Each row is a point. Examples show where two turns around zero, p and q, send a point. Write where each new point lands after one turn and then the other. Backwards means that the second turn is done in reverse. Each puzzle has new turns, and all numbers are rounded.
In the rows, zero is written as 128.

Turn p:
[130  87 126] => [120  93 149]
[134 137 110] => [122 127 108]
[114  99 123] => [109 110 147]
[108 144 138] => [123 154 135]
[152 157 100] => [133 131  81]
[130 144 171] => [161 153 148]
Turn q:
[158 140 151] => [102 139 156]
[107 123 100] => [148 108 107]
[130 103 120] => [118 129 104]
[112 152 100] => [153  97 134]
[139 148 124] => [125 116 147]
[122 103 173] => [122 179 121]
Where do these land?
q, then p: [ 85 157 108] => [165  87 118]
p, then q: [117 110 156] => [119 158 143]
p, then q: [161 133 126] => [103 110 116]
p, then q: [121 110 130] => [130 146 122]
p, then q: [120 120 103] => [148 128 109]
p, then q: [165 138 145] => [ 90 112 131]

Turn p:
[102 149 130  95] => [ 96 136 133  95]
[162 101 134 168] => [173 123 123 166]
[155 132 112 151] => [141 112 145 157]
[125 108 120 146] => [136 118 108 144]
[121 139 121 139] => [126 110 131 125]
[104 137 169  92] => [123 161 124  78]
[128 129 110 104] => [100 137 132 134]
Turn q:
[109 113 139 160] => [103 134 146 101]
[168 138 132  98] => [159 123 132 168]
[130 153 157 148] => [146 157 149 111]
[121 127 111 140] => [111 135 116 125]
[112 109 100  94] => [121  90  96 134]
Where do these land?
p, then q: [130  92 117 109] => [117 158 103 117]
q, then p: [123 154 119 137] => [112 119 151 129]
p, then q: [117 131 111 152] => [102 113 135 132]
p, then q: [180 174 155  93] => [195 140 170 107]
p, then q backwards: [129 100 133 131] => [134 148 111 120]
q, then p backwards: [116 130 132 151] => [121 137 137 106]
q, then p: [102 115 129 123] => [111 145 112 132]

Turn p:
[127 119 121 170 130 147] => [141 148 136  93 146 138]
[146  93  97 104 157 118] => [138 118  71 130 136 105]
[135 144 157  94 146 109] => [118 105 139 157 114  94]
[113 159 138 127 118 108] => [126 140 154 156 116 132]
[140 105 102 152 102 106] => [116 169 100 114 119 141]
[103 164 122 128 126 171] => [144 107 160 138 156 163]
[109  94 151 129 108 115] => [130 128 126 107  82 132]
[151 145 136 120 137 149] => [112 109 139 129 154 119]
Turn q:
[133 102 142 133 106 126] => [143 124 117  96 136 126]
[145 133 132 135 147 111] => [127 140 150 127 123 147]
[147 133 141 150 117 131] => [111 130 123 105 126 145]
[147 148 122 140 133 139] => [ 99 139 132 128 119 134]
[144 148  91 147 112 112] => [ 90 119 158 121 146 119]
[ 70  99 132 131 192 142] => [178 100 132 167  68 124]
[127 128 123  63 110 145] => [142 161  98 151 158  92]
[111 133 141 126 107 117] => [134 111 115 129 150 137]
Where do these land?
p, then q backwards: [155  94 109 109 121 143] => [120 136 148 142  89 153]
q, then p: [ 93 131 159 151 128 115] => [124 112 101  88 142 139]
q, then p backwards: [109 149 123 160 135 118] => [123 140 143  99 107 147]
q, then p: [131 155 163 136 149 106] => [130 107 148 100 159 147]
q, then p: [152 113 127 121 124 135] => [120 123 133 156 128 126]
p, then q: [ 89 149 118 126 155 145] => [122 160 134  95 103 145]
p, then q: [129 102  92  93  84 119] => [ 98  97 119 129 115  72]
p, then q: [136 104 105 118 121 115] => [109 118 141 136 133 100]
p, then q backwards: [158 156 155 139 136 155] => [140 137  89 138 104  98]

Turn p:
[101 125 135 115 117 109] => [128 151 112 120 120 106]
[161 117 130 129 145 114] => [159 107 129 120 129 144]
[121 100 130 133 110 150] => [110 144 128 111 153 141]
[124 141 167 112 151 122] => [134 130 136 109  83 129]
[ 95 148 100 113 153 141] => [115 150 119 173 106 135]
[134 106 155 171 103 109] => [144 132 159  92 160 104]
[157 161  61 120 118 131] => [122  83 100 186 149 127]
[130 126 148 130 127 147] => [113 128 141 112 123 138]
Turn q:
[135 114  60 143 168 110] => [110 161  82  74 153 135]
[136 128 153 147 101 130] => [115 111 134 153 105 138]
[127 138 115 141 155 131] => [121 158 116 122 131 119]
[132 149 140 130 113 105] => [125 113 116 158 138 126]
[159 144 134 143 119 135] => [125 124 106 143 100 120]
[101 122 127  92 113 150] => [143 108 166 111 138 110]
[114 139 152 145 109 114] => [110 119 138 162 132 134]
[121  90 142  82 147 149] => [176 132 164  99 127 142]
Where do these land?
q, then p: [155 122 162 132 145 112] => [108 100 150 140 153 134]
q, then p backwards: [163 143 129 133 119 124] => [131 144 116  97 132 114]
p, then q: [105 168 141 136 171 100] => [105  86 110 170 108 143]
q, then p: [126 142 150 142 110 151] => [127 138 141 108 143  99]
q, then p: [120 157 144 105 151 124] => [158 101 149 134 121 121]
p, then q: [118 131 128 129 119 105] => [130 123 106 134 141 133]
p, then q: [130  93 106 131 104 151] => [136 171 135 110 138 107]
p, then q backwards: [143 110 112 139 133 139] => [117 115 136 120 129 102]
p, then q: [ 91  85  80 106  99 145] => [104 178 111 109 155  76]

Turn p:
[132 138 147 122 114 151 149 145] => [122 146 147 127 142 151 119 107]
[ 81 116 119 128 117 150 137 148] => [145 123 165 160 146 143 131 144]
[149 141 116 136 118 132 139 155] => [114 138 122 136 147 131 147 102]
[148 133 119 130 119 134  95  75] => [118 122  87 138 107 108  87 136]
[102 140 123 140 114  43 142  95] => [199  89 110 102 118  89 136 110]
[129 140 132 145 126 152 131 155] => [116 139 129 135 159 150 134 126]
[143 139 126  85 128 130  98 155] => [114 140 116 144  90 161 150 118]
[133 118 116 111 199 134 127  95] => [118 165 125 105  99  95 133 181]
[133 118 155 151 127 132 131 145] => [113 114 136 107 151 144 127 127]
[131  96 128 131 116 121 132 111] => [120 104 142 126 120 107 114 126]
Turn q:
[108 165 130 101 121 120 122 146] => [136 132  80 122 111 143 122 122]
[138 111 164 129 118 115 147 143] => [131 102 126 125 148 102 112 105]
[103 113 129 122 116 110 158 159] => [168 117 115 126 147 123  98 127]
[123 189 101 137 109 118 124 127] => [125 129  96 149  76 138 120 154]
[171 116 107 140 162 152  97 109] => [102 146 159 134 131 121 186 143]
[130 123 127 101 119 110 154 120] => [151 141 128 121 117 110 112 107]
[123 110 143 116 103 150 142 122] => [117 136 134 102 142 116 100 125]
[117 115 144 166 177 161 124 104] => [111  98 177 107 136 162 157 135]
[114 112 140 112 102  99 125 121] => [133 141 123 143 137 128  96  98]
[153 125  94 156 152 145  87 128] => [107 140 144 153 135 137 176 164]
Where do these land?
p, then q: [120 150 147 146 134 127 138 117] => [127 143 117 123 123 124 160 124]
p, then q: [155 119 126  78 106 150 118  91] => [ 85 140 115 163 121 153  88 135]
p, then q: [157 162 109 113 160 128 142 147] => [149 124 115 116  72 129 118 139]
q, then p backwards: [117 119 181 107 120 117 154 117] => [155 128 156 137  88 107 151 111]
p, then q: [121 121 107 138 102 101 131 146] => [138 121 171 132 131 112 126 119]
p, then q backwards: [132  80 105 166  99 127 127 111] => [158 114 165 171 106 119 141 146]
q, then p: [101 139 126 141 180 137 104 121] => [105 160 171 135 148 131 103 126]
p, then q: [123 138 132 119 119 139 157 141] => [109 113 132 116 108 131 138 114]
p, then q: [126 124 119 144 133 127  82 161] => [156 123 147 108 150 129 119 167]

Turn p:
[102 140 134  99 133 120 129 105 120] => [146 118 128 125 164 149 130 143 130]
[120 110 139 130 140 144 131 136 122] => [130 137 126 140 136 117 105 120 126]
[138 133  86 147  80 147 127 129 125] => [136 122 151 108 108  83 165 122 139]
[122 127 139 152 143 121 138 146 124] => [119 120 134 128 112 133  98 120 126]
[129 132 144 153  77 126 140 145 159] => [152  99 120 144  82 117 145 106 141]
[141 141 136 151 136 136 118 132 117] => [112 121 125 117 120 121 121 118 104]
[130 127 140 153 144 139 127 125 160] => [134 137  99 115 109 131 111 108 127]
[145 130 146  52 141 123 116 149 121] => [ 98 140 122 177 175 157 153 127 132]
[136 143 104 108 144 135 128 147 118] => [ 99 138 146 121 148 132 137 117 138]
[ 99 116 144 140 128 112 115  98 121] => [152 112 112 121 133 127 107 161 119]
[135 115 140  98 133 111 149  91 119] => [154 150 136 142 142 157 135 154 113]
[139 121  85 154 138 121 117 132 131] => [104 144 134  96 107 110 127 141 142]
Turn q:
[130 122 117 148 103 136 114 132 142] => [120 106 145 120 138 131 126 144 108]
[112 147 118 119 130 143 141 115 145] => [113 144 132 144 144 138 114 141 142]
[135 124 118 224 128 141 128 135  99] => [145  62 165 140 167 141 166  95 120]
[137 111 122 104 139 128 135 115 137] => [106 141 126 123 111 114 120 122 138]
[ 89 105 117 130 137 117 142 131 133] => [135 126 145 141 122 103 137 150 157]
[141 142 126 105 104 131 133 122 126] => [120 147 129 119 115 153 118 133 116]
[139 126 121 128 136  63 125 128 143] => [152 111 128 147  86 108  93 120 121]
[117 121 151 106 140 142 107 118 138] => [112 137  91 124 132 114 134 143 131]
[137 139 113 107 136 139 105 140 127] => [129 134 114  98 139 131 106 127 133]
[133 133 137 129 136 141 142 149 136] => [134 148 134 129 147 118 131 120 119]
[137 139 168 109 121 127 136 124  81] => [144 152  99 124 108 157 163 111 123]
Where do these land?
q, then p: [142 116 118 143 139 110 120 112 131] => [145 130 117 134 120 114 125 155 130]
q, then p: [135 147 126 132 139 108 131 134 142] => [114 126 115 116 120 117 132 141 110]
q, then p backwards: [123 134 177 126 134 170 121 132 133] => [152 131 132  92 136 147  89 106 133]
p, then q backwards: [124  31 138 126 127 138 110 140 139] => [ 85 139 151  87 168  94 148 124 182]
p, then q: [132 125 114  92 130 150 161 113 125] => [122 146 107 156 146 137 122  93 119]
p, then q: [130 148 124 132 128 122 118 117 142] => [116 146 139 117 123 128 126 132 140]
p, then q: [104 130 117 143 134 108 130 117 135] => [122 140 123 102 129 114 118 139 114]
p, then q backwards: [126 145 116 141 137 141 138 142 122] => [152 118 107 130 134 134 132 130 125]
q, then p: [128 135 140 102 133 122 112 136 140] => [104 120 137 116 133 125 147 136 139]
p, then q: [126 139 118 143 117 129 110 128 144] => [121 137 144 124 107 123 118 140 134]
q, then p: [132 142 125 141 114 115 148 125 142] => [126 114 122 129 121 113 116 123 102]
p, then q backwards: [134 144 123 116 102 123 137 139  42] => [126 101 110 190  90 142 150 141 168]

Turn p:
[110 108 134 139 108 129 115 156 153 154 146] => [156 140 146 118 120 133 128 135  91 144 101]
[151 102 124 122 140 132 138 149 138 149 113] => [119 128 151 121 124 118 162 120 103 124 137]
[132 111 117  98 146 108  98 142 139 144 123] => [135 141 120 145 148 119 154 141  93 136 146]
[114 105 121 105 118 116 154 160  84 128 128] => [155 123 159 175 106 126 146 125 138 111 136]
[145 107 126 118 119 128 129 130  95 147 139] => [139 119 148 146 120 145 139 108 125 141 151]
[100 151 121 143 114 175 147 142 129 159 133] => [153 155 154  91 124 157 131 126 151 114 105]
[124 126 152 120 138 137 151 111 124 146 114] => [134 109 117 110 116 135 157 123 144 123 129]
[103 162 116 178 101 113 101 121 143 118 117] => [130 154 124 107 132 104  80 153 150 161 108]
[134 144 129 105 112 156 146  88 148  84 117] => [121  91 109 104 153 124  98 124 146  83 135]
[154 140 145 118 147 115  76 145 132  90 118] => [ 99 148  93 142 118 115 104 148  95 122 164]
[168 176 143 101 148 113 140 111 139 101 136] => [ 73 101 102 133 140 151 122 160 137 108 145]
[100 104 109 189 145 115 141  81 111 115 152] => [121 127 111 144 133 110 114  73 164 167  80]
Turn q:
[177 143 157 160 141 119 125 138 142 135 102] => [157 135 122  95 145 117 127 166 129 167 147]
[106 104 146 120 113 151 116 103 136 112 104] => [129 161 149 105 116 142 124 102 107 111 127]
[141 120 157 135 114  93 139 127 142 139 146] => [114 132 114 134 128 159 121 155 116 159 131]
[101 123 100  82 163 148 117 148 114 161 125] => [ 97 124 119 130 148  95 104 111 161  80 111]
[128 150 155 116 108 107 114  94 108  71  99] => [133 153 127 116  94 111 144  84  91 175 130]
[125 112 109 124 169 131 130 155  97 141  98] => [114 127 112 105 148 104 140 115 175 109 144]
[ 61 147 109 150 113 108 158 128 137 137 154] => [ 81 101 164 167 134 141 168 137 111 117 116]
[122  96 104 114 157 160 133 173 145 139 135] => [136 124 131 127 166 141 115 123 178  90 109]
[156 106 127 131  81 112 121 180 123 136 135] => [145 118  74 115 128 163 147 151 132 127  96]
[121 126 135 155 135 155 138 106 127 143 157] => [129 114 163 135 107 139 115 150 134 114 146]
[119 154 137 115 111 147 109 100 134 115 146] => [136 125 149 138 100 117 107 118  97 129 110]
[141 139  98 139 150 109 111 107 129 129 128] => [135 103 120 138 143 108 121 118 115 131 161]
[178 139 136 133 111 135 151 101 149 144 123] => [162 156 121 146 122 124 116 170 112 138 148]
[118 133 124 117 126 116 131 132 108  91 139] => [124 120 124 141 112 129 142  95 135 147 117]
Where do these land?
q, then p: [132 119 117 147 134  93 138  92 117  92 130] => [133 113 138 124 134 170 127  96 142 155 106]
p, then q backwards: [129 137 153 118 142 132 115 157 132 113 101] => [136 128 128 128 105 135 133 106 104 160 111]
p, then q: [139 101 112  97 126 128 151 103 104  89 121] => [136 113 145 133 132 173 121 103 121 144 170]
p, then q: [186 110 110 152 130  90 110  89 124 149 149] => [ 66 115 146 119 123 135 101 154 134  85 159]
p, then q: [122 125 128 120 159 160 117 151 166 132 148] => [132 139 135 133 105  82 151 100 147 131 126]
q, then p backwards: [123 121 141 138 106 160 131 146 166 141 130] => [107 150 118 116 109 141 141 154 154 142 148]
p, then q backwards: [156 135  86 163 100 109 127 104  80 122 144] => [122 127 148 114 196 117 148 114 138 100 163]
p, then q: [122 163 139 112 149 128 152 111 116 121  94] => [139 130 140 162 166 154 136 116 129 129 105]
q, then p: [113 132 176 112 154 141 146 148 126 129 131] => [149 136 108  95 127 124 142 172 117 127 123]
q, then p: [116 121 104 148 109 112 122 163 140 176 131] => [126 153 138 156 120  99 143 107 123  81 115]
p, then q: [ 86 123 123 139 102 149  99 137 122 161 121] => [156 137  98 133 123  92 101 159 125 147 122]
q, then p backwards: [112 149 149  90 123 132 128 134 142 111 137] => [116 117 112 168 131 118 131 139 137 120 154]
